Each row is a point. Before rounding, the points of a table are all equally far from one centre. They may lie mostly on one side of it. Where is the centre, to within rounding?

Points (9 x 3)
|  0.022 | -0.004 | -0.060 |
| -0.016 |  0.014 |  0.016 |
| -0.035 |  0.005 | -0.040 |
|  0.007 |  0.006 | -0.060 |
|  0.008 | -0.009 | -0.065 |
| -0.042 | -0.026 | -0.036 |
| -0.004 | -0.062 | -0.003 |
|  0.026 |  0.023 | -0.033 |
| -0.015 | -0.053 | -0.044 |
Centre: |  0.002 | -0.016 | -0.017 |

Points (15 x 8)
| -0.015 |  0.032 | -0.065 |  0.017 |  0.032 |  0.002 |  0.053 | -0.025 |
| -0.025 |  0.029 | -0.016 | -0.011 |  0.023 |  0.025 |  0.038 |  0.014 |
| -0.062 |  0.022 | -0.048 | -0.008 |  0.031 | -0.034 |  0.018 | -0.037 |
| -0.032 |  0.066 | -0.004 | -0.012 |  0.042 |  0.002 |  0.019 |  0.002 |
|  0.017 |  0.014 |  0.013 |  0.019 |  0.039 |  0.015 |  0.017 |  0.003 |
| -0.043 |  0.059 | -0.043 |  0.016 |  0.043 |  0.006 |  0.022 | -0.010 |
| -0.033 |  0.043 | -0.072 |  0.009 |  0.031 | -0.036 |  0.043 | -0.018 |
|  0.001 |  0.051 | -0.048 |  0.042 |  0.005 |  0.013 | -0.006 |  0.024 |
| -0.037 |  0.066 | -0.001 | -0.006 | -0.017 | -0.032 |  0.006 | -0.038 |
| -0.049 |  0.023 | -0.020 | -0.004 |  0.046 | -0.018 |  0.015 | -0.054 |
|  0.012 |  0.055 | -0.050 |  0.037 |  0.020 |  0.007 |  0.044 | -0.013 |
| -0.050 |  0.043 | -0.037 |  0.013 |  0.054 | -0.041 |  0.019 | -0.008 |
| -0.039 |  0.031 | -0.032 | -0.003 |  0.030 | -0.019 |  0.049 |  0.022 |
| -0.045 |  0.040 | -0.038 |  0.024 |  0.035 | -0.057 |  0.029 | -0.016 |
| -0.036 |  0.007 | -0.016 |  0.003 |  0.045 | -0.016 |  0.036 | -0.050 |
Centre: | -0.001 |  0.026 | -0.031 |  0.000 |  0.012 | -0.021 |  0.001 | -0.014 |

Points (16 x 12)
|  0.004 | -0.052 | -0.034 |  0.041 |  0.029 |  0.044 | -0.011 |  0.038 | -0.034 |  0.025 | -0.013 | -0.023 |
|  0.024 | -0.034 | -0.071 |  0.039 | -0.030 |  0.003 | -0.057 |  0.032 | -0.030 |  0.039 |  0.012 | -0.007 |
|  0.032 | -0.068 | -0.023 |  0.026 | -0.041 |  0.008 | -0.029 |  0.007 |  0.021 |  0.050 | -0.021 | -0.012 |
|  0.030 | -0.063 | -0.031 |  0.039 | -0.043 |  0.041 | -0.047 |  0.027 | -0.015 |  0.022 | -0.001 | -0.027 |
|  0.019 | -0.042 | -0.061 |  0.037 | -0.015 |  0.008 | -0.004 |  0.052 | -0.025 |  0.002 | -0.014 |  0.021 |
|  0.026 | -0.070 | -0.064 |  0.041 | -0.026 |  0.032 | -0.027 |  0.000 | -0.018 |  0.032 | -0.006 |  0.008 |
|  0.049 | -0.038 | -0.068 |  0.045 | -0.023 |  0.056 | -0.030 | -0.010 | -0.008 |  0.020 | -0.013 | -0.034 |
|  0.030 | -0.043 | -0.074 |  0.032 | -0.037 |  0.051 | -0.010 | -0.003 |  0.014 |  0.002 | -0.007 | -0.020 |
|  0.040 | -0.019 | -0.061 |  0.030 | -0.032 |  0.036 | -0.029 |  0.008 |  0.026 | -0.004 |  0.016 |  0.014 |
|  0.035 | -0.034 | -0.044 |  0.022 | -0.071 |  0.039 |  0.028 | -0.036 | -0.018 |  0.023 |  0.024 | -0.010 |
|  0.025 | -0.070 | -0.045 |  0.023 | -0.024 |  0.027 | -0.013 | -0.025 |  0.004 |  0.008 |  0.032 | -0.001 |
|  0.009 | -0.049 | -0.065 |  0.050 | -0.016 |  0.017 | -0.033 |  0.033 |  0.001 |  0.007 | -0.005 |  0.001 |
|  0.016 | -0.033 | -0.067 |  0.027 | -0.023 |  0.028 | -0.042 |  0.039 | -0.006 |  0.004 |  0.009 |  0.021 |
|  0.006 | -0.023 | -0.052 |  0.031 | -0.028 |  0.004 | -0.043 |  0.004 |  0.039 | -0.006 |  0.000 | -0.028 |
|  0.022 | -0.037 | -0.047 |  0.037 | -0.004 |  0.020 | -0.002 |  0.017 |  0.013 |  0.035 |  0.053 |  0.017 |
|  0.007 | -0.037 | -0.059 |  0.021 | -0.036 |  0.041 | -0.046 |  0.027 |  0.005 |  0.031 |  0.036 | -0.016 |
Centre: |  0.019 | -0.004 | -0.023 |  0.012 | -0.018 |  0.014 | -0.006 |  0.000 | -0.022 |  0.027 | -0.003 | -0.016 |

Points (28 x 24)
| -0.013 | -0.003 |  0.030 |  0.017 | -0.037 | -0.023 |  0.030 | -0.005 | -0.006 | -0.014 | -0.032 |  0.045 | -0.041 | -0.015 |  0.015 | -0.016 |  0.030 | -0.014 |  0.058 | -0.022 |  0.024 | -0.060 |  0.026 | -0.041 |
| -0.008 |  0.019 |  0.003 | -0.004 | -0.018 | -0.017 | -0.050 |  0.030 | -0.002 | -0.024 |  0.039 |  0.047 | -0.034 |  0.004 | -0.039 |  0.026 |  0.034 |  0.011 |  0.014 | -0.084 |  0.019 | -0.057 | -0.001 | -0.014 |
|  0.023 |  0.010 | -0.025 |  0.046 |  0.006 |  0.032 | -0.035 | -0.014 |  0.004 | -0.029 |  0.026 |  0.067 | -0.012 | -0.015 | -0.050 | -0.008 |  0.031 | -0.005 |  0.076 | -0.064 |  0.004 | -0.045 | -0.006 | -0.017 |
|  0.014 | -0.006 | -0.021 |  0.007 |  0.001 |  0.023 |  0.003 | -0.027 | -0.009 | -0.019 |  0.052 |  0.030 | -0.037 | -0.037 | -0.023 | -0.027 |  0.000 |  0.003 |  0.047 | -0.064 |  0.030 | -0.077 | -0.046 | -0.021 |
|  0.003 |  0.023 | -0.031 |  0.023 | -0.015 | -0.015 | -0.025 | -0.039 |  0.023 | -0.064 |  0.018 |  0.020 | -0.008 |  0.019 | -0.019 | -0.009 |  0.008 |  0.005 |  0.055 | -0.046 |  0.020 | -0.102 | -0.011 | -0.006 |
|  0.035 |  0.015 | -0.001 | -0.004 | -0.015 |  0.068 | -0.007 | -0.013 |  0.025 | -0.026 |  0.020 |  0.005 | -0.024 | -0.014 | -0.024 | -0.015 |  0.028 |  0.003 |  0.035 | -0.087 |  0.024 | -0.037 | -0.016 | -0.025 |
| -0.005 | -0.027 | -0.013 |  0.017 | -0.032 |  0.010 | -0.016 | -0.005 | -0.042 | -0.027 | -0.008 |  0.030 |  0.006 | -0.021 | -0.027 |  0.009 |  0.031 |  0.023 |  0.033 | -0.099 |  0.011 | -0.066 | -0.001 |  0.000 |
| -0.014 | -0.016 | -0.017 |  0.032 | -0.047 | -0.019 | -0.010 | -0.055 | -0.012 | -0.044 | -0.030 |  0.018 | -0.003 |  0.007 | -0.016 | -0.033 |  0.014 |  0.003 |  0.051 | -0.081 |  0.014 | -0.066 |  0.001 | -0.023 |
| -0.023 |  0.000 |  0.005 |  0.004 | -0.002 | -0.020 | -0.011 | -0.020 | -0.002 | -0.005 |  0.062 |  0.053 | -0.036 |  0.005 | -0.025 | -0.001 | -0.025 | -0.018 |  0.065 | -0.076 |  0.024 | -0.097 | -0.030 |  0.001 |
| -0.002 | -0.020 |  0.008 | -0.030 |  0.004 |  0.016 | -0.004 | -0.003 |  0.034 | -0.036 | -0.001 |  0.025 | -0.031 | -0.011 | -0.006 | -0.032 |  0.028 |  0.006 |  0.087 | -0.051 |  0.003 | -0.096 |  0.015 |  0.009 |
|  0.000 |  0.007 | -0.029 | -0.001 | -0.050 |  0.007 | -0.007 | -0.039 | -0.017 | -0.031 |  0.032 |  0.012 |  0.012 |  0.012 |  0.022 | -0.022 |  0.015 |  0.005 |  0.061 | -0.079 |  0.005 | -0.061 | -0.009 |  0.002 |
| -0.021 | -0.023 | -0.032 |  0.009 | -0.052 |  0.010 | -0.005 |  0.001 |  0.001 | -0.040 |  0.001 |  0.057 | -0.051 | -0.008 | -0.003 | -0.028 |  0.018 |  0.015 |  0.078 | -0.015 |  0.032 | -0.067 | -0.017 | -0.018 |
|  0.029 |  0.021 | -0.030 |  0.015 | -0.020 | -0.001 | -0.021 | -0.017 |  0.025 | -0.056 |  0.040 |  0.042 | -0.019 | -0.011 |  0.012 | -0.027 | -0.010 | -0.035 |  0.071 | -0.063 |  0.040 | -0.029 | -0.006 | -0.013 |
|  0.003 |  0.030 | -0.004 |  0.025 | -0.011 |  0.021 | -0.001 | -0.021 |  0.015 | -0.040 |  0.044 |  0.008 | -0.029 | -0.016 | -0.004 | -0.047 |  0.028 | -0.025 |  0.045 | -0.051 | -0.003 | -0.078 |  0.023 | -0.018 |
| -0.009 |  0.002 | -0.004 | -0.051 |  0.003 |  0.021 | -0.005 | -0.042 | -0.025 | -0.046 |  0.003 |  0.031 | -0.034 |  0.000 | -0.043 | -0.011 |  0.038 |  0.014 |  0.040 | -0.065 |  0.014 | -0.060 | -0.028 | -0.021 |
|  0.012 |  0.000 | -0.016 |  0.016 | -0.030 |  0.025 |  0.002 | -0.023 |  0.011 | -0.038 |  0.024 |  0.063 | -0.027 | -0.009 | -0.026 | -0.015 |  0.017 | -0.009 |  0.060 | -0.081 |  0.043 | -0.092 |  0.004 | -0.020 |
|  0.049 | -0.009 | -0.016 |  0.017 | -0.017 | -0.017 |  0.004 | -0.019 |  0.004 | -0.014 |  0.012 |  0.046 | -0.052 |  0.012 | -0.042 |  0.023 |  0.020 |  0.034 |  0.040 | -0.056 |  0.042 | -0.056 |  0.020 |  0.001 |
|  0.029 |  0.002 | -0.022 |  0.017 | -0.025 | -0.010 | -0.048 | -0.026 |  0.017 | -0.034 |  0.024 |  0.034 | -0.014 |  0.039 | -0.052 |  0.013 | -0.012 | -0.011 |  0.064 | -0.069 |  0.041 | -0.059 |  0.006 | -0.008 |
|  0.019 |  0.020 |  0.013 |  0.010 | -0.011 |  0.004 | -0.009 | -0.039 | -0.018 | -0.031 |  0.021 |  0.053 | -0.038 |  0.007 | -0.009 | -0.025 |  0.035 | -0.006 |  0.080 | -0.072 |  0.020 | -0.066 | -0.001 |  0.008 |
| -0.001 | -0.004 |  0.005 | -0.004 | -0.022 | -0.019 | -0.041 | -0.018 | -0.032 | -0.041 |  0.031 |  0.027 |  0.023 | -0.010 | -0.058 | -0.020 | -0.002 |  0.006 |  0.096 | -0.073 |  0.006 | -0.048 |  0.001 | -0.010 |
|  0.008 | -0.002 |  0.011 |  0.034 | -0.032 | -0.010 | -0.044 | -0.033 | -0.005 | -0.039 |  0.008 |  0.020 |  0.009 | -0.014 | -0.048 | -0.026 |  0.016 | -0.013 |  0.028 | -0.079 |  0.027 | -0.056 | -0.007 |  0.048 |
| -0.031 |  0.006 |  0.041 |  0.026 | -0.035 |  0.032 |  0.000 | -0.006 |  0.017 | -0.044 |  0.025 |  0.019 | -0.015 |  0.000 | -0.010 |  0.025 |  0.034 | -0.015 |  0.044 | -0.081 | -0.009 | -0.103 | -0.019 |  0.003 |
|  0.008 | -0.005 |  0.000 |  0.010 | -0.051 | -0.004 |  0.012 | -0.023 |  0.017 | -0.037 |  0.015 | -0.008 |  0.007 | -0.011 | -0.017 | -0.023 |  0.038 |  0.007 |  0.045 | -0.075 | -0.024 | -0.089 | -0.002 | -0.036 |
|  0.017 |  0.016 |  0.010 |  0.044 | -0.037 | -0.018 | -0.008 | -0.001 |  0.003 | -0.032 |  0.020 |  0.014 | -0.014 |  0.007 | -0.043 |  0.017 |  0.029 | -0.024 |  0.071 | -0.080 |  0.044 | -0.050 | -0.012 | -0.020 |
|  0.039 | -0.052 | -0.007 |  0.020 | -0.026 |  0.003 | -0.012 | -0.026 | -0.035 | -0.049 |  0.043 |  0.046 |  0.012 |  0.002 | -0.025 |  0.004 |  0.022 | -0.010 |  0.049 | -0.037 |  0.025 | -0.022 | -0.037 | -0.005 |
| -0.005 | -0.030 |  0.006 |  0.022 |  0.001 |  0.019 | -0.037 | -0.045 | -0.006 | -0.063 |  0.012 |  0.004 | -0.049 |  0.016 | -0.007 |  0.006 |  0.052 |  0.012 |  0.046 | -0.057 |  0.011 | -0.048 | -0.010 |  0.008 |
| -0.003 |  0.019 | -0.001 |  0.004 | -0.046 |  0.003 |  0.022 | -0.039 | -0.029 | -0.016 |  0.019 |  0.016 | -0.027 |  0.037 | -0.065 | -0.011 |  0.020 | -0.002 |  0.066 | -0.028 |  0.009 | -0.003 |  0.000 |  0.031 |
| -0.001 | -0.045 |  0.002 |  0.005 | -0.024 |  0.009 | -0.042 | -0.024 | -0.008 | -0.030 | -0.006 |  0.040 | -0.008 |  0.009 | -0.066 | -0.001 |  0.002 | -0.031 |  0.038 | -0.063 |  0.055 | -0.071 | -0.010 | -0.021 |
Centre: | -0.018 | -0.009 |  0.017 |  0.008 | -0.012 |  0.002 |  0.002 | -0.012 |  0.024 | -0.026 |  0.011 |  0.038 | -0.008 | -0.003 | -0.021 |  0.002 | -0.016 |  0.008 |  0.032 | -0.038 | -0.004 | -0.025 | -0.006 | -0.007 |
